Each row is a point. To make a cloud, some directions were put in groups of two or more. Within a group, all points are equally far from the middle, so they leave a hole (a ring in 2 directions, a hollow ball in 3). The other directions are filled evenly. Then the cloud was stretched, turned, moved and blurred a little. Count the holes, and give their numbers of directions, smallest first.

Cloud:
[[ 0.0 -4.3]
 [ 2.2  1.5]
 [-0.6  0.3]
 [ 1.0 -3.9]
 [-0.1 -0.5]
 [ 2.6  1.6]
 [-5.4  1.5]
 [ 5.2 -0.2]
 [ 0.6 -1.8]
 [ 0.4  2.8]
 [-0.4 -5.8]
 [-5.4  0.7]
 [-3.6  2.4]
 [ 1.0 -4.4]]
Holes: 0

Cloud:
[[-5.1 -1.4  3.4]
 [ 0.2 -5.5  1.0]
 [-2.0  5.6 -2.2]
 [-1.4  5.5  0.4]
 [-2.9 -2.6 -4.7]
 [ 1.4  1.3 -0.9]
 [ 2.4 -3.0 -4.1]
 [ 1.9  4.8 -0.6]
 [ 0.0  1.6  5.2]
 [ 4.4  0.5 -2.4]
 [ 3.1  2.3  2.7]
 [-1.3  0.3  5.2]
 [-1.0  3.6 -1.5]
 [-1.7 -3.7 -0.2]
 [-0.8  0.1 -0.8]
 [ 0.8  4.6 -2.9]
 [ 2.0  1.9  5.2]
 [ 1.1  1.8  0.7]
 [-0.1 -0.1  0.9]
 [ 0.1  0.3 -5.1]]
Holes: 0

Cloud, 28 rows:
[[ 5.5  0.5  1.8  1.9]
 [-0.4  3.7  4.5  0.3]
 [ 3.9  5.7 -0.8 -2.0]
 [ 6.0  0.4  1.5 -2.4]
 [-0.4  2.1  2.6 -4.7]
 [-1.3  2.9 -3.2 -2.4]
 [-3.3  1.8 -0.2  2.6]
 [ 1.8  5.0  0.6  2.8]
 [ 1.8  6.1  0.6 -2.3]
 [-0.2  3.9  4.4  0.1]
 [ 4.4  4.5 -2.2 -2.9]
 [ 1.9  6.0  1.5  0.6]
 [-1.8  1.4  0.9 -4.7]
 [-2.5  2.2 -2.6 -2.0]
 [ 5.6  0.0  2.9  0.3]
 [ 1.4 -3.7 -1.2 -2.5]
 [ 4.1 -1.4 -1.7 -3.7]
 [-1.4 -4.0  1.6  1.3]
 [ 1.7 -2.3  3.6  2.6]
 [ 0.0  4.3  4.2 -0.2]
 [ 5.5  0.1  2.8  0.5]
 [ 1.6 -2.3  0.8 -4.6]
 [-2.3  2.0 -2.7  1.7]
 [-1.9 -2.0  3.6  2.3]
 [-3.1  1.7 -2.5 -0.1]
 [-0.1  3.8 -0.1  3.8]
 [-3.7 -2.4  1.1 -0.2]
 [ 1.3 -0.1 -4.6  1.0]]
Holes: 2 (2, 2)

Cloud:
[[-2.2  1.7  4.6 -2.7 -4.3  2.5  2.1 -0.4]
 [ 0.1  2.1  5.4  0.3  2.9  0.2 -0.6 -0.2]
 [-5.3  2.5 -2.8  0.7  1.5 -0.7 -2.3 -2.6]
 [ 1.6  2.6  0.1  3.6  2.2 -4.9  0.7  0.7]
 [-4.9  2.9 -2.2 -1.1  2.0  4.5  2.8 -1.0]
 [ 1.4 -0.7  2.5  2.1 -0.1 -1.7  6.0  1.7]
 [-1.1  1.7  5.2  1.6  2.5  0.5  2.5 -0.2]
 [ 0.5  0.2 -3.3  2.6  7.1  1.4  1.9 -2.8]
 [ 1.9 -1.9  2.0 -0.8 -1.1 -3.9 -2.0 -0.3]
 [-2.8 -2.8 -0.9 -4.1 -1.9  0.4  3.3 -0.8]
 [-3.6  0.3  0.1 -3.5 -1.5  3.2 -1.4  3.9]
 [ 0.6 -4.5  0.4  2.2  4.6 -0.3  1.5  0.9]
 [-2.5  3.1  4.6  1.1 -2.3  0.3 -4.3  1.4]
 [-0.2  3.4  3.0 -5.3  0.8  0.1  5.3  1.0]
 [-3.3  4.4  0.3  2.7  6.1  1.8 -1.3 -3.5]
 [ 0.2 -0.2 -1.6  4.2 -0.4  1.8  4.5 -4.3]
 [ 0.1  0.1  5.1 -2.5  1.1  3.7  2.7 -2.3]
 [-3.6  3.2 -4.6 -1.0  4.2 -5.8 -0.7  0.2]
 [ 0.8  0.9 -3.3 -3.5  1.9 -4.5  0.3 -1.3]
 [ 2.5  2.2  2.9 -0.9 -1.0  0.5 -1.1  1.5]
 [ 2.4 -1.5  1.3 -1.8  1.7  5.1  1.1 -1.6]
 [ 1.9  2.4  0.1  4.2 -0.4 -0.4 -2.8  3.6]
 [ 3.0  3.5  4.3 -2.9  2.0 -2.0 -2.1 -3.2]
 [-3.8  1.5  3.3  0.0 -4.8  1.0  1.3  4.6]
 [ 2.0 -2.5 -1.0 -2.5  1.9 -2.0  0.4  4.0]
 [ 1.6  2.4 -3.8 -2.6 -0.2 -5.2 -0.1 -0.8]
 [-0.5 -4.0  0.2  0.4  3.7 -2.6  2.3  2.7]
 [-1.2 -2.9 -0.7 -0.1  3.5 -3.4  0.8  4.6]
 [-1.0  1.4 -2.1 -0.9  1.3 -6.2  1.9 -4.8]
 [ 0.3  2.4  3.9 -2.8  5.7  1.7 -2.8 -0.1]
 [ 2.1  0.4 -4.3 -3.1  4.0  0.2  2.9  0.2]
 [-2.8  4.4  1.2 -3.7 -3.7 -2.1 -4.3  1.1]
 [ 0.1  4.6  0.3 -2.9 -5.3  2.0  2.4  2.2]
 [ 0.4  0.4 -5.3  4.8 -1.4  2.3  2.3  1.2]
 [-4.2  0.7 -0.7 -5.4 -0.6  1.6  3.4  3.1]
 [-2.9  5.2  2.1  1.4  0.6 -2.1 -0.5  4.8]
 [ 0.6  1.2 -3.3  3.8  0.0 -1.9  1.5 -2.2]
 [ 1.6 -2.4  2.6  2.8 -5.1 -2.2  4.8  1.0]
 [ 0.8  1.3  1.2 -3.1 -1.2  4.0  4.0  0.8]
 [-5.5 -0.1  0.5  3.5 -1.5 -2.1  0.5 -0.1]
 [-1.1  2.6  2.2 -3.9 -1.0  2.9  3.0  0.6]
 [-5.2  6.1 -1.6  2.3  0.9 -1.5 -2.0  1.1]
 [ 2.5  2.5 -0.3 -1.4  2.8  2.6 -3.7 -4.1]
 [ 1.6 -3.1  0.1 -3.1  0.3 -2.9  6.3  4.7]
 [-5.5  0.7  1.4  2.7  5.3 -1.5 -3.2 -1.7]
 [ 0.7  2.0 -3.0  1.8 -1.7 -1.2  6.1 -1.6]
 [ 1.1  2.8  0.2  4.3  0.7 -4.6  0.8 -4.4]
 [-3.9  3.4  1.0  1.3  1.7  0.1  6.7  4.8]
 [ 0.6  1.7  1.6  4.5 -1.7 -2.2  4.7 -1.3]
 [-4.9  1.2  3.3  1.9  5.6  0.3 -2.5 -0.3]
 [ 0.0  0.4 -2.9  2.9  1.9 -4.2  4.3  1.3]
 [ 1.5 -0.1  0.6 -1.3  0.0  5.6  1.4 -3.8]
 [ 1.8  0.1 -2.3  0.3 -1.4  5.4  0.5 -3.2]
 [-5.7  1.0  2.2  5.2  0.3  3.6 -2.6 -3.4]
 [ 1.9  0.4 -1.0 -3.0  2.7  1.4  5.3 -2.9]
 [-1.6  3.5  2.0 -5.0  4.7  1.8 -0.3 -1.1]
 [-0.6  6.4 -1.1  2.9 -2.5 -1.1  2.1 -1.5]
 [ 2.0  1.9  0.5  2.5  0.0 -3.6  2.3  4.0]
 [-3.4  1.0  1.8 -0.4 -1.6  3.3 -1.6  5.4]
 [ 0.6  5.8 -0.9  2.1  3.2 -3.0  0.8 -3.3]
 [-2.2 -3.7  1.6 -4.2  0.7 -2.6  5.1  2.8]
 [-4.0 -1.2  2.3 -0.7  3.2  0.3 -3.6  2.3]
 [-3.2  1.9  6.7 -3.2  2.9 -2.3  2.3 -0.1]
 [-3.7 -0.3 -3.4  2.0 -2.6 -3.5  5.3 -0.2]
 [-1.5  5.7 -3.8  1.9 -2.7  2.5  2.8  1.9]
 [-3.2  4.2  0.4  3.6  2.0  2.9 -0.8 -4.2]
 [-2.3  6.1 -3.4 -2.9  6.5  1.7 -0.7  1.3]
 [-0.6 -1.8 -3.2 -2.6 -5.4 -0.3  1.0  1.6]
 [ 0.8 -1.9  1.5  3.8 -0.2  1.6  5.4  1.2]
 [-5.1  2.2  2.1  2.2 -4.1 -1.7  1.1  3.9]
 [-4.8  2.6 -1.5  2.9 -1.4 -5.3 -1.0  0.9]
 [-5.1  1.8  2.7  2.7 -4.4 -2.0 -0.3  2.4]
 [-0.6  2.1  3.9 -3.6  0.1  1.2  4.4  2.6]
 [-1.6  2.5  2.7 -0.5  1.1  2.9 -5.7  2.8]
 [ 1.7 -0.1  1.6  2.6 -0.5 -2.7  4.2  2.2]
 [ 1.2  2.2 -3.9  0.5 -3.7 -2.9  3.5 -1.4]]
Holes: 2 (2, 2)
